Each point is reached from the start by the listed moves, each made 0, 1 or 2 times, or once backwards (-1), plus a little noise. Say if it took an odd or an even number of moves. Then give how often each move was made.
(in the rows, 128 means zero)

Moves:
(1): [109  81 124]
(2): [156 131 127]
(3): [148 104 188]
Start: [111 124 125]
Points:
[ 93  75 120] -> odd (1, 0, 0)
[138 198  67] -> odd (-1, 1, -1)
[103  34 114] -> odd (2, 1, 0)
[ 71  29 118] -> even (2, 0, 0)
[176 151 188] -> odd (-1, 1, 1)

Moves:
(1): [136 124 143 135 138 129 140 129 124 120 134 131 122 127]
(2): [112 146 122 124 135 115 141 142 120 124 125 129 129 138]
(3): [127 126 129 152 118 117 113 112 127 122 126 130 121 133]
(4): [119 128 130 148 129 122 133 125 132 136 126 110 115 142]
(5): [127 124 137 152 127 127 123 123 150 138 144 127 126 119]
(6): [148 155 127 138 128 124 126 116 131 121 115 115 130 112]
(7): [138 124 136 135 107 130 132 121 137 101 117 131 140 127]
(8): [109 115 107 130 108 142 140 131 125 128 127 143 139 126]
(9): [136 126 113 133 121 133 114 135 120 124 137 117 124 130]
(10): [137 132 139 135 137 130 132 123 136 157 126 130 141 132]
(11): [131 122 139 108 147 133 119 120 116 134 136 114 138 132]
(12): [122 119 117 132 134 141 138 124 138 114 142 135 118 154]
Start: [145 138 123 108 126 134 134 127 118 121 140 113 129 119]
Points:
[ 91 134  65 191  92 167 182 148 189 192 171 132 149 150] -> odd (-1, 1, -1, 1, 2, 0, 0, 2, 1, 2, -1, 1)
[167 152 113 163 144 151 121  64 133 161 145  76 125 131] -> even (0, -1, 1, 1, 0, 2, -1, 1, 0, 1, 1, 1)
[210 170 136 159 133 170 184 110 126  87 138  72 164 139] -> even (2, 1, -1, 1, 0, 2, 2, 1, 2, 2, 1, 1)
[223 249 148 218 128  67  96 112 123 138 124  84 135  79] -> even (1, 2, 2, -1, 1, 2, 0, -1, 2, 2, -1, -1)
